Each row is a point. Two turns around zero, p and q, are shown by what they do to some points. Where does a point land after both, in the order given? Backwards means that the second turn is done in reverse. Each puzzle has new turns, and all numbers are rounded.
In the rows, 128 means zero.

Turn p:
[152 109] -> [157 137]
[ 82 138] -> [94 95]
[150 137] -> [133 151]
Turn q:
[122  77] -> [166  93]
[124 151] -> [107 138]
[143 119] -> [144 135]
[123 165] -> [ 95 145]
Where do these land?
q, then p: [149 155] -> [ 95 138]
p, then q: [137 158] -> [ 97 126]
q, then p backwards: [103 117] -> [103 118]
q, then p backwards: [143 133] -> [143 133]
q, then p: [108  77] -> [183 127]

Turn p:
[130 147 120 112] -> [134 136 113 109]
[128 101 146 118] -> [118 100 144 126]
[166 147  63 134] -> [194 145  91 138]
[138 123 159 139] -> [122 129 162 126]
[ 79 122 153 138] -> [ 73 130 131 140]
Turn q:
[158 157 113 120] -> [154 162 125 116]
[ 74 118 157 139] -> [ 74 105 147 143]
[159 144  87 125] -> [169 157 111 137]
[ 98 110 161 161] -> [100  93 164 139]
[161 121 124 116] -> [154 127 114 108]
[152 146 120 103] -> [142 154 111 107]
[ 95 101 134 130] -> [101  99 123 145]
Where do these land?
p, then q: [145  83 148  83] -> [121  72  94 108]
q, then p: [153 154 120 119] -> [146 146 125 100]
q, then p: [144 137 130 158] -> [133 130 161 116]
q, then p: [111 129 102 146] -> [131 149 142 153]
q, then p backwards: [ 98 162 108 162] -> [123 127 141 186]
q, then p: [117 102 159 101] -> [109  92  99 131]
